Each row is a point. The last column is the point's height on a tilted bowl or saddle (a function of degree 2), plus a little noise. Along how many of its main directions does it bend up, bend down or stay straight?
(in the rows, 128 means zero)

Points (17 x 4)
[[187 161 130 153]
 [136  51  99 152]
 [121 146 172  76]
 [137 180  76 189]
 [111 163  77 140]
 [109 104  71 118]
 [184 119  65 172]
 [164  89 143 120]
 [162 105 102 146]
 [186 126  90 167]
 [112 109 143 113]
 [116 173 149 101]
 [214 107  40 167]
 [ 94 125  61  99]
 [143 110 124 133]
 [101 149 140 100]
 [153 207 208  16]]
Directions: 1 up, 2 down, 0 straight

Points (41 x 7)
[[118 202  70  65 133 148  67]
 [148 134  86 138  45 125 123]
 [100 108 127 127  94 155 156]
 [151 154 175 109  94 106  90]
 [126 167 118  22 134 153  61]
 [108 118  81 142 137 133 150]
 [ 95  20 140 205 152 238 203]
 [118 111 152 141 159 134 140]
 [141 161  81 128 101  77 106]
 [143 155 196 143 149 125  87]
 [ 84 105  41  67  74  69  64]
 [105 139 174 135 198  78  98]
 [144 190 150  69 157 167  69]
 [217 177 128 104  88 201  77]
 [104  95 139  81 125  85 122]
 [144 116  85  74 141 129 106]
 [194 113 161  56 115 106  44]
 [113 172  97  66  98  93  90]
 [149  89 146 111 110  97 109]
 [159  74  96 154  83 130 132]
 [145 109  62 191 128 131 138]
 [154  78 137 121 105 108 113]
 [159  60  78 155 126 162 151]
 [109 120  38  92 100 104  97]
 [141  82 153 202 155 123 115]
 [177 145 181 140 149  77  65]
 [112  69  30  95  71 120  92]
 [135 155  94 177 118 155 147]
 [183 130 122 150 153 170 123]
 [165 125 136 190  92  66  92]
 [117 118  78 158 126  74 118]
 [ 75 119  89 120 178 135 147]
 [152 130 127 124 161  89 104]
 [196  43  62 130  73 192 123]
 [134 206  98  57 187  66  33]
 [153  81  23 134  85  71  69]
 [203 132 135 123  86 181 105]
 [215 129 123 129  93 159 100]
 [176 136 136  82 142 125  86]
 [159 143 109 177 186  73  77]
 [106 115 182 159 103  62  99]]
Directions: 0 up, 4 down, 2 straight

Points (75 x 9)
[[122 189 196 101 198 108 171 137 100]
 [121 139 162  62  86 216  85 129 100]
 [108 145  33 206 121 129  82 100  55]
 [109  97 131 189 105 112  91 143 102]
 [ 93 161 140  59 157  99 119 204 117]
 [129  97 133 153 177 133 156 216 174]
 [197 140 103 144 107  72 114  70  84]
 [142 137 137 172 124 134 111  47 129]
 [125 197  75 109  60 151  40 136  71]
 [108 157  90 110 107 116  91 144  97]
 [133 100 116 151 106 142 103 121 117]
 [ 99  70 105 237  98  81 151 139  68]
 [148 132 223  80  13 106 145 191  63]
 [163 169 148  99  74 146 125 102 101]
 [157 113 119 103  55 174 191 126  87]
 [145 171 183  93  65 150 181  80  76]
 [ 43 149 132  97  58  78  95 102  34]
 [105  93  94 101  58  94 154 125  74]
 [109 115 166  99 175 112 132 131 115]
 [126  86 137 125  81  94 242  90  51]
 [149 210 166 176 151 159 101 129 110]
 [132 217 159 164  90 159 126 193  99]
 [194 139 154 192 129 140 178 141 122]
 [197  72 132 171 147 150  37 150 100]
 [ 22 172 108  67 122 122 115  75  53]
 [152 134 159 148 120  78  90 115 100]
 [103  98 161 110 117 112 225 122  85]
 [ 81 224 101  91 130 114 134 174  69]
 [ 95 147  88 174 144 142 144 199 123]
 [ 88 108 110 178  60 145 164 126  80]
 [175  69  98 108  82  77  59 208 144]
 [135 148 143 151 129  54  89  95  81]
 [166 130 124  90  74 112  85 199 131]
 [ 71 114  92  95 210 124 156 110  86]
 [132 140  85 121 117 159 115 120 113]
 [119 165 130 154 114 133 156 136 110]
 [206  86 124 104 100  92 108 162 130]
 [178  78 162 112  50 164 174 112  89]
 [ 87 135 169 116 158 110 115  64 106]
 [154 117  64 154  75 165  94 135  93]
 [123 138  96 128 123 170 200 133 107]
 [ 73  79 148 138 126 153  88 140 106]
 [125 124 105 142  82 192 117  86 119]
 [104 125  96 181 159 164 137 138 117]
 [112 128  88 161 122  81 174  26  69]
 [140 124 136 139  25 150  58  99  90]
 [105  84 114  89 108 138  68 189 119]
 [ 97  97 129 123  57 225 108 128  94]
 [155  54 179 108 139 133 168 150 129]
 [ 86 155 143 108  95 125 162 127  86]
 [123 207  85 155 170  87 152  55  67]
 [147 128  98 153 129 151 150 135 120]
 [123 144  30 146  74 121 154 148  63]
 [118 176 136 112 160 159  96 107 124]
 [101  55 155 157  86 141  90 116  98]
 [135  11  71  57 147  86 170 149  89]
 [141 121 196  65 114 154 133 193 125]
 [ 77 164 154 109 168  84 147  64  77]
 [119 108 157 208 151 117  79 156 109]
 [107 125 144  89 188 141 164 113 117]
 [ 52  62  96 194 182  45 120 125  34]
 [ 60  79 172 174 135  69  79 215 109]
 [ 75 205 122  78 106 104 131 120  57]
 [ 81 108 136 163  71 104 130 184 104]
 [ 86 116 119 130 110  72  60 174  94]
 [209  85  85 123 147  88 123 115 100]
 [ 56 147 123  83 134 113 109  37  96]
 [114 132 119  58  60  96  70  83  85]
 [189 117  23 178 116 122 168 137  60]
 [148 131 102  41 161 152 126 236 157]
 [168  88 140 177  93 175 114 165 125]
 [ 77 100 173 119  87 159  90 114  95]
 [111  95 143 171 158 171  81 183 130]
 [ 87 139 122 194  53 125 221 139  59]
 [ 99  87  76 112 158 151 108 119 105]]
Directions: 1 up, 6 down, 1 straight
